Each row of a before or after table is a point. The points were changed in one or more steps. Then noise was added and the rows were shuffled. The steps act on how far a point lies along the listed directions, d1 being the first. Name the steps. A step turns or swaps two directions, mirrors them in a line or flattens them onto one, adds a multiple of one to another, or multiplies one. Angles are multiples of 10 degrees, from the lower direction toward the higher: turns from -170 to 170, lines from 10 to 170 but not 90. Use the fewest steps. Two steps may share a direction if one is a turn and the other turns, adds or multiplies; they go together, in the order done. Otherwise the lowest direction goes first.
In the rows, 128 means zero.

Directions:
(1): [181 153]
(2): [103 181]
Before (11 x 2)
[[210 119]
 [158 163]
 [108 164]
 [119 146]
 [115 172]
 [143 170]
 [125 114]
 [133 131]
 [ 49  89]
 [ 95 131]
 [157 185]]
After (11 x 2)
[[105 140]
 [ 53  90]
 [ 68 148]
 [114 157]
 [139 157]
 [248 139]
 [ 84 123]
 [119 172]
 [133 118]
 [ 75 155]
 [130 131]]
Steps: add -1 times d2 to d1

Directions:
(1): [187 181 145 145]
(2): [101 129 142 205]
Before (11 x 4)
[[115 122 133 135]
 [104 119 115 130]
 [167 167 136 116]
 [131 139 128 126]
 [173 170 133  93]
 [169 160 131 113]
 [167 140 129 109]
 [120 131 126 151]
 [203 165 144 117]
 [132 120 130 149]
 [112 128 124 155]]
After (11 x 4)
[[182 139 121  66]
 [120 131 125 151]
 [109 122 135 150]
 [242 163 124   8]
 [193 166 122  44]
 [ 92 120 122 166]
 [192 158 119  47]
 [109 128 126 165]
 [133 121 130 145]
 [199 169 121  20]
 [135 139 125 114]]
Steps: add -1.5 times d1 to d2

Directions:
(1): [ 84  83 145  94 132  39 124 109]
(2): [167  80  60 119 159 115  92 180]
(3): [ 96 201  99 120 101  89 138 192]
(4): [170 149 159 175  98  89  52 119]
Before (13 x 8)
[[ 96 122 175 128 119 117 156  74]
 [ 24 183 158  63 102 106 225 105]
 [140 160 100 113 148 149 124 152]
 [171 117  95 155 107  91  37 166]
 [  7 198 174 111  64 108 218  86]
 [153  62 118 111 146 128 128 118]
 [ 90 122 162 130 125 129 159  66]
 [177 140 115 139 119 111  84 140]
 [176  79 136 172 139 132  79  73]
 [101 172 120 166 114 123 112 158]
 [ 46 197 190 105  96  17 160 123]
 [141 107 187 125 117 103  93  73]
 [138 101 138 122 132  81  97 135]]
After (13 x 8)
[[ 97 128 115 121 129 110 142 118]
 [101 129 132 122 121  97 146 124]
 [ 47 197 178 104  98  10 157 128]
 [138  99 148 122 135  88 102 124]
 [180  80 111 167 138 119  72  98]
 [ 96 171 138 168 113 134 115 137]
 [151  65 119 110 148 128 126 120]
 [165 109 142 161 102 115  50 116]
 [ 27 186 131  59 103  95 215 136]
 [136 156 118 119 145 160 132 128]
 [174 137 133 141 120 123  93 113]
 [ 12 206 131 105  68  85 205 135]
 [144 108 151 115 119  87  82 111]]
Steps: flatten d2 and d3 onto the line at 130 degrees

Directions:
(1): [167 193 151 114  78 120 176 191 122 178 158]
(2): [119 184 116  46 144 167 121  53 118 155 149]
Before (10 x 11)
[[111 120 115 114 150 126 111  84 124 115 123]
 [120 111 126 121 139 153 121 107 128 136 119]
 [142 100 122 144 115 123 132 152 138 127 134]
 [149 134 139 159  98 107 146 180 121 135 130]
 [125 101 131 168 135 122 115 144 130 109 117]
 [127 120 124 127 128 122 129 139 127 122 122]
 [128 116 128 155 127 113 123 161 122 125 104]
 [108 107 112 110 153 137 103  68 132 109 112]
 [128 145 129 110 133 137 140 129 129 141 142]
 [129 138 142 126 120 123 135 143 119 138 130]]
After (10 x 11)
[[101 152 103  44 165 169  97   9 125 131 128]
 [130 133 132 128 130 128 142 146 131 135 138]
 [118 127 123  98 143 164 120  85 125 143 125]
 [124 118 128 144 140 134 113 123 128 116 122]
 [143  97 123 150 114 120 133 156 139 126 133]
 [132 123 146 147 115 113 137 163 122 131 124]
 [127 122 124 125 129 124 129 137 127 122 123]
 [128 115 128 155 128 114 123 160 123 125 104]
 [107 151 109  70 158 148 106  43 119 130 134]
 [154 101 146 208  89  84 150 224 127 119 119]]
Steps: add -1.5 times d1 to d2
